Each point is reached from the start by the listed moves, each made 0, 1 or 2 times, or once backwards (-1), plus a little noise. Say if it took an odd or an even number of moves. Then give how often each move was made.

Moves:
(1): [34  4 -3 11]
(2): [-2 37 -6 -4]
(3): [ 0  4 22  4]
Start: [-10 -13   5  11]
Points:
[ 60 -42   5  40] => odd (2, -1, 0)
[ -8 -53  11  15] => odd (0, -1, 0)
[ 26 -39  50  35] => even (1, -1, 2)
[ -8 -48  34  18] => even (0, -1, 1)

Moves:
(1): [24  3 -2  5 -1  0]
(2): [ 0 17 20 -3 -9 -3]
(3): [  1 -16  19   5   1  -3]
(4): [-4  4 -5 21  3  4]
(5): [-6  8  4 -1 24  0]
(6): [ 0  3  6 -4  0 25]
Start: [ 4 -1  9 -9 -2 -7]
Points:
[-33   4  46   2  50  43] => odd (-1, 0, 1, 1, 2, 2)
[ 60 -21  13  10 -27 -34] => odd (2, 0, 1, 0, -1, -1)
[ 44  -3 -24  45  12   5] => odd (2, -1, 0, 2, 0, 0)

Moves:
(1): [16  4 -2 -4 -6 -5 -4  5  3]
(2): [-6 10 -3 -8  4 -1  6  3 -3]
(3): [ -6  14  14   9   1  -4 -13  -6   1]
(4): [  9  12 -16  11   1   0   5  -5  -4]
(5): [ 4 -5  1  0  9 -4 -7 -9 -8]
(6): [  7   1   5  -4  -1  10  14  11 -13]
(7): [ -2  -6  10  -3   5 -10  18   3  -3]
(8): [ -3 -10  -5   2   1 -10  -6  19  -1]
(9): [10  4 -4  7 11  8 -3 -1 11]
Start: [-1  6 12  0 -7 -2  8  7 -6]
Points:
[-10 -38  60  -8  21 -12  34   0 -35] => even (-1, -1, 0, -1, 2, 1, 2, 0, 0)
[ -6 -47  22   6  27 -14  25  21  26] => even (-1, -1, -1, -1, 0, -1, 2, 1, 2)
[ 57   9  -3 -26   8  23  -3  26   1] => even (2, 1, -1, -1, 1, 1, -1, 0, 2)

Moves:
(1): [13 -2  0 -1 -7 -5  2  3 -1 -1  1 -3 -1 -4 -8]
(2): [  3  13   6 -13   1  -2  -3  -2   8  -6  -2   1   2  -1  11]
(3): [ -1  -4  12   9 -10   3   6  -9   2   2  -1   8   6   0   2]
(4): [  2  13   1  22   0  -3  -8  -5 -11  -4  -3   4  -9 -10  -4]
(5): [  7   8  11   5  15   9   1   8 -15   5   1   2   0  10  -3]
(6): [12  3 -5  6  3 14 -7 -7 11  6 -2 -2  1  3  2]
(7): [  1   3   1   4   4   5  12  -5   1 -12   2  -6  -3  -4   2]
(8): [-1  6  3  3 -3 10 -1 19  0 -2 -5 -4 -1 -3 -7]
(9): [ -3   3   5  10  -3  -7   2   7  12   1 -10   2  -4   6   0]
(10): [  0   9  -4  -1   3  -5   4   2   3  10   5 -15   2   6  -5]
(11): [ 8  5  2  0 -1 -3 -4  4  6 -2 12  5  5  4 -2]
(12): [-2  9 -9  2  2 -2  6  1  0  0  0 11  0 -3 -2]
Start: [  4  16   1   9   1   0  13  14   1  -8  10 -14   9  -1   7]
Points:
[ -7  60 -38  45  17 -25  34 -24  -8 -22   9 -48 -22 -30   1] => odd (0, 0, -1, 2, -1, 0, 2, -1, 0, 2, -1, 1)
[ -5   3  29  14 -19  25  22  52  24 -17 -13  -1  16   4   5] => even (0, 0, 1, -1, 0, 0, 0, 2, 1, -1, 0, 0)
[ 13  41 -16  11 -11 -31 -13  -1  41 -16 -31  14 -11 -18  31] => even (1, 2, -1, 1, -1, 1, -1, -1, 2, -1, -1, 1)
[ 24  37   3 -28  11 -40  45  23  38 -33  42 -39  14  16  11] => even (1, 1, -1, -1, 0, -1, 2, -1, 1, 1, 2, 0)
